Rows are points. Examples show where two turns around zero, p and q, send a point. Write where each new point lands after one turn and then the other. Backwards means that the second turn is done in reverse. Each puzzle has new turns, and all numbers are rounded.

Turn p:
[0.25 2.08] -> [-1.41  1.55]
[-0.33 -1.60] -> [ 0.99 -1.30]
[ 1.17 -0.47] -> [1.12 0.58]
[-2.91  1.30] -> [-2.89 -1.35]
[ 1.82 -1.31] -> [2.18 0.52]
Turn q:
[-2.43 -1.72] -> [-2.79 -1.04]
[1.58 0.25] -> [ 1.59 -0.16]
[0.85 1.47] -> [1.20 1.20]
Where do these land?
q, then p: [-0.12  2.95] -> [-1.75  2.37]
p, then q: [-0.97 -0.08] -> [-0.76 -0.61]
q, then p: [-0.84 -0.79] -> [-0.25 -1.13]
p, then q: [ 1.93 -2.08] -> [ 2.76 -0.64]

Turn p:
[-1.44  0.03  1.34 -2.01] -> [-2.42  0.45 -0.83 -1.09]
[ 0.07  1.92 -2.33  1.78] -> [ 2.05  0.88 -0.78  2.59]
[ 0.92 -2.73 -1.32 -0.57] -> [ 1.64 -1.76 -0.56 -2.07]
[ 0.95  2.13 -1.22 -0.31] -> [ 1.20  2.24 -0.38  0.67]
[-2.51 -0.46  1.62 -0.27] -> [-2.77 -1.06 -0.56  0.33]
[ 2.00 -0.90  1.91  1.38] -> [ 0.30 -0.75  3.09 -0.44]
Turn q:
[-3.99  0.36 -0.71  2.71] -> [-3.89  2.41  1.61  0.57]
[-0.85  1.90  1.07  0.23] -> [ 0.35  2.30 -0.04 -0.32]
[ 0.02 -0.24  0.02 -1.79] -> [ 0.48 -0.67 -0.40 -1.56]
[ 0.15  1.42  1.24 -0.65] -> [ 1.32  1.33 -0.28 -0.64]
[ 2.41 -2.55  1.46 -1.50] -> [ 2.62 -2.90  1.12 -0.39]
[ 1.99  0.49 -1.36  1.47] -> [ 0.14 -0.53 -1.46  2.41]
[ 0.28 -1.39 -1.72 -0.47] -> [-1.02 -1.96 -0.55 -0.07]
Where do these land?
p, then q: [ 1.82  0.65 -0.42 -1.48] -> [ 1.47  0.69 -1.69 -0.77]
q, then p backwards: [ 1.99 -1.65  2.35  1.94] -> [ 1.62  0.35 -0.22  3.63]
p, then q: [-1.33  1.14 -0.05 -2.51] -> [-1.85  1.07 -1.87 -1.14]
q, then p: [-2.40 -1.79  1.48  0.09] -> [-3.10  0.34  0.83 -0.85]
q, then p: [ 0.70  1.96 -2.03  1.90] -> [ 1.43 -0.43 -1.14  2.92]
p, then q: [-0.78 -0.32 -1.33  0.07] -> [-0.68 -1.04 -0.65  0.72]

Turn p:
[ 1.93 -0.88 -0.37  2.01  1.64 -2.60] -> [-0.18 -2.08  0.10 -0.55 -0.13 -3.66]
[ 1.44  0.44 -0.17  1.55 -2.84 -2.85] -> [-1.87  2.07 -0.12  0.93 -0.32 -3.49]
[-0.76 -1.16 -1.69  1.42 -0.91  2.17] -> [-0.89 -1.11  0.13  2.90  0.02  1.36]
[-1.90  0.09  1.42 -0.59 -1.71  0.47] -> [-1.18  1.83  0.93 -0.25  0.88  1.64]
[-2.30 -0.74  0.75 -2.61  2.38 -0.29] -> [-0.15 -1.15 -0.13 -3.41 -0.10  2.45]
[-0.66 -1.05  1.23 -0.35 -1.94  1.90] -> [-0.45  1.26  2.04  1.13 -0.12  1.82]
[0.08 2.61 0.20 0.54 1.61 0.59] -> [ 2.08 -0.06 -1.47 -0.25  1.88 -0.13]
[ 2.16  0.68 -1.37 -1.97  1.76  0.61] -> [ 2.63 -0.75 -1.48 -0.50 -2.11  0.03]
Turn q:
[0.25 0.51 1.07 0.29 0.23 1.35] -> [ 0.59 -0.16  0.96  1.30 -0.65 -0.08]
[-0.58  0.62 -1.49  0.42 -0.72  1.14] -> [ 0.70 -0.30 -1.35  0.61 -0.36  1.43]
[-1.52  2.14  0.68 -2.02 -0.46 -2.00] -> [-3.46  0.44  0.31  0.65  1.39  1.02]
[-1.33 -2.16  1.41 -0.03 -2.38  1.26] -> [-0.73 -2.81  0.04 -0.42 -2.63 -0.36]
[-1.95  0.32  0.08 -0.56  3.69  0.88] -> [ 1.27 -0.95  2.54  0.08  2.59  1.72]
[ 5.05 -1.57 -2.31  0.85  0.81 -0.72] -> [ 2.89  3.89 -1.24 -2.38 -0.74 -1.98]
[ 0.08  0.15  0.55  1.06 -1.17 -1.92] -> [-1.26 -0.12 -1.28  0.16  0.42 -1.75]
Where do these land?
p, then q backwards: [ 1.50 -1.81 -0.20  1.93 -0.80  1.28] -> [-0.36  1.01  2.79  0.71  0.26  1.43]
q, then p: [-2.55 -1.88  0.82  1.33  0.62 -0.86] -> [-1.01 -2.13  1.53 -1.67 -1.71  0.11]
q, then p: [-1.87 -1.79  0.95 -0.97  1.91  0.86] -> [ 0.76 -0.24  3.01 -1.34 -0.80  0.88]
p, then q backwards: [ 3.09  1.03 -1.50 -0.52  2.12 -0.12] -> [ 0.99 -1.96 -0.55  3.08 -0.89  1.49]
q, then p: [-1.80  3.83 -1.03 -0.88 -1.10 -0.94] -> [-0.12 -2.32 -1.37  1.83  2.69  1.99]
p, then q: [ 2.00  2.09 -1.19 -0.39 -2.53  0.39] -> [ 0.08  1.56 -2.96  2.08  0.86 -0.44]
q, then p backwards: [-0.80  1.15  1.99 -0.70  2.72  0.04] -> [-0.42 -1.12  2.37  2.14 -0.64  1.32]
p, then q: [ 1.05 -1.49 -1.07  0.10 -3.00  1.07] -> [-0.34 -1.76 -1.87  2.49 -0.32 -1.27]
p, then q backwards: [-0.62 -1.12  1.23  0.10  0.05 -1.73] -> [-0.10 -1.17  1.01 -1.27  0.28 -1.44]
